Rows are points. Two turns around zero, p and q, are shown by what they do to some points. Where does a point land after both, in the order given? Backwards means that the second turn is done in reverse. Each puzzle has new turns, and all numbers are rounded.

Turn p:
[-8, -11, -25] => [9, -27, 2]
[9, -24, -1] => [20, 0, 16]
[-31, 43, 43] => [-62, 27, -7]
[-2, -10, -11] => [8, -12, 5]
[32, 1, -6] => [26, 12, -15]
Turn q:
[-19, -23, -21] => [-33, -11, 11]
[8, -7, -22] => [-4, -23, 7]
[21, 25, 32] => [40, 20, -11]
[5, 48, 28] => [35, 21, -38]
[-4, -30, 5] => [-14, 8, 26]
[-11, -13, -21] => [-22, -14, 5]
Where do these land?
q, then p: [42, -11, 12] => [18, 41, 1]
p, then q: [11, 29, -25] => [-16, -36, 7]
p, then q: [-13, 1, 14] => [-7, 14, -10]
q, then p: [-39, -19, -1] => [-39, -18, 3]

Turn p:
[17, 5, 1, 13] => [15, 12, 9, -5]
[-6, 5, -6, 5] => [-4, 9, -5, 2]
[-6, 4, 7, 10] => [-8, 9, 8, 0]
[-1, -10, 3, 7] => [1, 0, 8, 10]
[-3, -4, -5, 3] => [0, 2, -3, 7]
[3, -1, -8, 11] => [7, 10, -1, 6]
[-4, 1, 8, -48] => [-11, -40, -15, -20]
Turn q:
[5, -4, 9, -9] => [3, 3, 9, -10]
[9, -27, -13, -9] => [9, -21, 23, 5]
[-16, -3, -16, 4] => [-13, -9, -1, 17]
[-4, 18, -2, -1] => [-9, 1, -15, -6]
[-1, 19, 3, 14] => [0, 10, -22, 2]
[7, -2, 18, 1] => [10, 14, 5, -8]
Where do these land?
p, then q backwards: [-24, -9, -7, 5] => [-23, 3, -8, 11]
p, then q backwards: [16, 2, -9, 2] => [15, 0, 7, 8]
p, then q: [16, -9, 2, 3] => [17, 3, 3, -7]
p, then q: [-21, 2, 5, -13] => [-17, -1, 9, 16]
p, then q: [13, 13, 10, 3] => [-3, 3, 5, -20]

Turn p:
[1, 21, -11, 0, 21, 7] => [-1, 4, 2, 4, -1, 32]
[11, 24, 14, 13, 6, 0] => [-7, 30, -4, 6, 3, 11]
[-13, 11, -12, -2, -26, -15] => [-11, -1, -5, -32, -12, -6]
[11, -22, 23, -16, -11, 19] => [19, -4, -15, 23, -7, -26]
[-44, -7, -16, 8, -8, -29] => [-11, -14, 36, -38, -7, -9]
[40, 8, 4, -5, 0, 26] => [2, 7, -37, 29, 5, 9]
[-3, -48, 6, 20, -5, 9] => [-11, -22, 15, 24, 10, -36]
[13, 4, 8, -20, 34, -40] => [36, 13, 10, -17, 37, 15]
[-16, 9, -15, 3, -11, 23] => [-16, -11, -2, 2, -28, 9]
Turn q:
[-23, 6, 5, 9, 2, 14] => [-19, 18, -13, 2, 1, -1]
[39, -13, 2, 33, -30, -21] => [36, 12, 38, -16, -32, -6]
[-20, -24, 10, 23, 25, -13] => [-25, 0, 4, -7, -7, -41]
[-18, 1, 9, -39, 2, -17] => [-6, -33, -30, -11, 2, 7]
[-10, -4, -18, 13, 7, -2] => [-10, 3, 4, 19, -9, -11]
[9, -1, 1, 1, -10, -10] => [12, -3, 4, -6, -9, 2]
[28, 37, 3, -38, -7, 2] => [39, -13, -19, 1, 26, 31]
[-5, -3, -11, 0, 10, 45] => [-26, 16, 12, 16, 26, 16]
Where do these land?
q, then p backwards: [-8, 20, -25, -2, -24, -47] => [-7, 1, 7, -41, -13, 44]
p, then q: [-4, 4, 10, 46, -1, -13] => [-10, 10, -44, -6, 2, -17]
q, then p backwards: [-13, 3, 2, -27, 22, 11] => [27, -12, -23, 11, 0, -2]
p, then q: [0, -23, 29, 5, -21, 18] => [21, 1, -3, -1, -36, -20]
q, then p: [3, 0, 3, 3, 20, 19] => [6, 10, 20, 2, 5, 14]
p, then q: [-3, 17, -23, -4, 9, 27] => [-23, 20, 16, 3, -4, 22]
q, then p: [11, -35, -2, -7, -24, -28] => [18, -8, -18, 2, -9, -45]
p, then q: [14, 15, 6, -14, 18, 13] => [8, 21, 16, 14, 10, 7]

Turn p:
[7, -1, -33, 7, -18, 14, -3, 18] => [11, -2, 14, 20, 1, 8, -34, 9]
[7, 10, 5, -24, -3, -7, 7, -12] => [16, 11, -3, -23, -5, 4, 6, -2]
[7, 9, 15, 26, 22, 9, 14, -7] => [-16, 1, -32, 5, 10, -13, 7, 14]
[7, -3, 13, -25, 17, 15, -12, 48] => [-10, -28, -2, -21, 27, 20, -24, -27]
[-2, -7, -38, -1, -1, -17, -3, -12] => [14, 2, 17, 7, -28, -20, -14, 1]
[7, -14, 21, -16, -4, 13, -9, -10] => [17, -6, 0, -4, 19, 6, 21, -11]
[0, -5, 3, 10, -4, -23, 12, -1] => [-12, 3, 12, -8, -5, -11, 7, 16]
[-8, 3, 4, 4, -10, 9, -12, -7] => [2, 8, 1, 15, 2, 9, 8, -7]
[-18, -8, 13, -21, -7, 13, 5, -9] => [12, -10, -2, -4, -6, 23, 21, -5]
[-7, 17, -4, 40, 7, -26, 2, -9] => [-32, 23, -4, 13, -15, -25, 1, 14]
Turn q:
[-21, 8, 14, -16, 15, -5, 2, 5] => [-20, -6, 16, 15, -11, -8, -8, 8]
[10, -19, -24, 3, 17, 14, 18, -24] => [23, 14, 20, -25, 1, -19, 9, -14]
[1, 6, 11, -13, -29, 7, -9, -3] => [-2, 3, -6, 26, 15, 16, 5, -8]
[-9, -20, -14, 14, 20, -8, 4, -24] => [28, 5, 15, -15, -22, -12, -6, 0]
[21, 32, 6, -3, -1, -6, -15, 0] => [-12, 8, -10, 4, 8, 15, 20, 28]
[10, 15, 18, 17, -3, -20, -3, 5] => [-4, -12, -23, 3, -14, 8, 13, 17]
[-15, -35, 4, -11, 4, 13, -11, 18] => [4, -25, 17, 0, 14, 0, -30, -14]
[1, -16, -19, 25, 0, 31, 17, -8] => [24, 10, -9, -17, 14, -31, -4, -19]
[-2, 20, -8, -1, -16, -14, -16, 12] => [-13, 12, -17, 5, 0, 23, -8, 11]
[5, 9, 12, -14, -8, -13, 13, 19] => [-28, -10, -6, 4, -5, 10, 9, -8]
Where do these land?
q, then p: [-10, 17, 9, 1, 13, -16, -11, 9] => [-15, -8, 16, 11, 3, 19, -9, -2]
q, then p: [-9, 3, -36, 22, -17, 35, 10, -1] => [6, 32, -12, -15, -21, -28, -18, -23]
p, then q backwards: [2, 8, -3, 2, 11, 17, 24, 9] => [1, 5, 4, 20, -3, -8, -17, 19]
q, then p: [19, -1, -8, -17, -17, -2, 5, 19] => [13, -13, -23, 6, -18, 8, 9, -6]
p, then q: [9, -9, 6, 0, 7, -31, -1, -8] => [-17, -5, 8, 11, -23, 11, 8, -6]
p, then q: [-6, -16, 16, -11, 26, -17, -18, 5] => [12, 2, 26, 12, -26, 1, 6, -17]
q, then p: [-18, -2, -10, 9, -35, 27, 21, -7] => [5, 32, -12, 9, -21, -35, 0, 0]
q, then p backwards: [-2, 7, 3, -11, 11, -2, -12, -21] => [-1, -8, -6, 7, -25, -5, 4, -8]
p, then q: [16, -6, 23, 5, 0, -10, -18, -5] => [-9, 1, 15, -2, -24, -14, 12, 9]

Turn p:
[-27, 19, 5, -3, 6, -25, -14, 26] => [-35, 2, 10, -6, 16, 16, -22, 18]
[31, 3, -23, 38, 26, 14, -29, -4] => [48, 14, 35, 11, 22, 14, 10, 7]
[-5, 36, 13, -25, 22, -6, -34, 8] => [-33, 9, 29, -11, 10, 2, 20, 36]
[32, 10, -21, 21, 4, -5, 30, -1] => [27, 24, 16, -8, -2, -16, -16, -29]
[-38, -21, 21, 23, -27, 4, 6, -36] => [-7, -49, -25, 35, 12, -7, -1, -22]
[12, 4, 15, -3, 18, 14, 12, 22] => [-4, 27, 7, 13, -23, 1, -1, 8]
[6, -39, -5, -27, -2, 2, 21, -18] => [18, -22, -25, -15, -36, -13, 2, -2]
[-7, 8, -20, -18, -6, 11, 0, 6] => [0, 12, -18, -14, 10, -10, 2, 13]
[-4, -20, 15, -6, -42, -9, 7, -4] => [-14, -18, -30, -5, -8, 13, 6, -30]
Turn q:
[12, 24, 21, 10, 27, 43, 9, 7] => [18, -6, 55, -8, 3, -4, 6, -22]
[11, 20, 31, -22, -14, 7, 7, -17] => [-1, -1, 5, -23, -20, -21, 33, -10]
[20, -21, -20, -24, -20, -4, 3, -25] => [-6, 0, -23, 20, -42, 1, 8, 8]
[10, -29, 29, -19, -9, -8, -22, -20] => [-18, -17, -5, 0, -18, -31, 14, 33]
[25, -24, 5, 21, 4, -24, 11, 35] => [-28, 27, 17, -8, 3, 20, -22, 28]
[6, 29, -18, -17, -2, 22, -22, -6] => [32, 8, -3, 11, -11, -25, -2, -23]
[-39, -6, -36, -1, 32, -6, 3, 43] => [-9, 15, -4, 39, 53, 18, -21, -17]
[7, -11, -7, 17, -9, -7, 3, -16] => [1, -11, -9, -6, -15, 14, -10, 12]
[-29, 20, -25, 10, 16, -15, -1, -6] => [5, -10, -23, 1, 23, 8, -20, -29]
[-22, -3, 20, 25, -26, -8, 8, 3] => [6, -6, -11, -28, 19, 18, 14, 22]
Where do these land?
q, then p backwards: [-30, 8, 35, 1, 44, -13, 20, 0] => [-14, 35, 8, 6, -28, -38, -18, -25]
q, then p: [39, 19, 13, 27, -35, 25, 10, -12] => [-20, 27, -22, -20, -24, 2, 40, -25]
q, then p backwards: [0, -6, -17, -48, 22, -17, -14, 0] => [-22, 19, 27, 6, -13, 21, 37, -5]
q, then p backwards: [24, 23, -14, 34, -21, 29, 30, -4] => [51, -33, -8, 9, 9, -17, -12, 18]
p, then q: [-20, -10, 15, -17, 6, -18, -21, 3] => [3, 2, 5, 24, 23, 6, 18, 18]
q, then p: [-3, -2, -9, 4, -29, 21, 14, -16] => [19, 22, -18, 0, -10, -6, 8, -21]
p, then q: [-4, -14, -17, 0, 14, -18, -27, -14] => [-17, 8, 26, 20, -4, -10, 8, 19]
q, then p: [28, -32, -1, 17, -27, -1, 9, 7] => [-17, 39, -26, 9, 9, 17, 6, -1]
p, then q: [-22, 24, 0, -2, 7, -19, 4, 16] => [1, -7, -6, 3, 34, -23, -1, -3]
p, then q: [-13, -9, -6, -16, 20, 10, -25, 18] => [9, 32, 19, 12, 19, 5, 3, 3]

Turn p:
[4, 10, 16, 43, 24, 3, -6, 24, 14] => [-5, -16, 19, 25, -30, 18, 9, -3, 33]
[-11, -5, 3, -16, 18, 2, 2, 24, 1] => [17, 6, 1, -2, -22, 12, -18, 5, -6]
[-16, -8, -8, -27, 8, -26, -24, 17, 11] => [12, 10, 9, -16, -20, -19, -23, 31, -5]
[-1, -15, -22, -28, 21, -5, -3, -11, 19] => [26, 28, 16, -12, 11, -13, -18, 4, 2]
[12, 32, 10, 12, 20, 19, -28, -6, -19] => [-12, -26, -14, 11, 13, 16, -23, 3, 36]
[-37, -21, -1, 22, -26, 5, 18, 10, -23] => [-15, 16, -32, -11, -26, 11, 37, -3, -14]
[16, 11, -37, -2, -24, 12, 40, -17, -7] => [-15, 16, -9, -1, 22, -17, 4, -52, -18]
[27, -5, 27, 22, -27, 16, -11, -10, -3] => [-8, -25, -10, 33, 22, 1, 28, 8, -1]
[13, -11, 5, -26, -6, -19, -8, -26, -31] => [-17, 8, -5, -11, 36, 4, -12, 25, -22]
[-8, 11, 9, 1, -9, -5, 20, -4, 38] => [18, -17, 23, -14, -7, -13, 19, -18, -4]
Turn q:
[23, -36, 7, -23, -7, 33, -16, -12, 0] => [23, -14, 16, -7, -38, -14, 3, -31, 16]
[20, -22, -20, -15, -5, 26, -43, 16, -6] => [-2, 15, 25, -13, -30, -13, 11, -18, 43]
[-5, 15, -21, -36, 1, -1, 12, -7, -9] => [-2, 1, -16, 26, -15, 17, 28, 3, 4]
[-11, 16, 4, -7, 17, 5, 24, 18, -14] => [-25, -8, -22, -3, 4, 23, 6, -6, -8]
[6, 16, -4, 9, 18, 10, -4, -23, 3] => [5, 20, -23, 3, -9, -13, -9, -3, -9]
[-1, -3, -27, 24, 22, -26, 25, -13, 1] => [-1, 14, -16, 16, 41, -17, 15, -8, -18]
[-21, 2, 27, 35, -10, -28, -9, -5, -14] => [-12, -19, 3, -6, 24, -22, -28, 34, -8]
[-6, 2, -9, -9, -25, 25, 7, 11, 7] => [2, 0, 13, 14, -8, 27, -11, -12, 14]
[-16, -5, 6, -23, -1, 6, -3, 13, 26] => [-5, 2, 25, -1, -18, 20, 7, 0, -16]
[12, 15, 38, 45, -10, -48, 5, 1, 6] => [18, -11, -6, -31, 47, -10, -23, 42, -17]
Where do these land?
p, then q: [-18, 23, 21, 5, -8, 0, -8, 1, 25] => [22, -21, 25, -2, 3, 0, 18, -14, -4]
q, then p: [6, -10, 8, 16, 4, -18, 30, 12, -25] => [16, 40, 12, -7, 3, 15, -9, 5, 8]
q, then p backwards: [-10, -4, 4, 28, 13, -12, -6, 1, 35] => [13, -16, -14, -30, -1, -25, 14, -10, -1]
p, then q: [-22, -5, -7, -26, 13, 24, 1, -22, -22] => [0, 34, -16, 4, -26, 6, 24, -11, 13]
q, then p: [16, -35, -22, 9, -42, -12, 21, 14, -29] => [34, 16, 50, 13, 10, 18, 23, 4, 20]
q, then p: [-3, 24, 10, 5, 18, 9, -38, -18, -1] => [-19, -15, -11, -10, -20, -35, -14, 7, -12]
q, then p: [18, -15, -28, -30, -25, -29, 13, 0, -16] => [13, 11, 37, 23, -4, 17, 25, -32, -7]
p, then q: [4, 0, 37, 8, 18, 11, -17, 6, 32] => [25, -8, 19, -34, 11, 4, -10, -28, -1]
p, then q: [2, -3, -15, 2, -4, -7, 2, 34, 2] => [5, -6, 5, 9, 11, -3, -17, 24, 17]
q, then p: [6, 24, -9, -15, 12, 34, 2, -28, -2] => [-24, -1, -17, 4, 11, -38, 9, -19, 10]
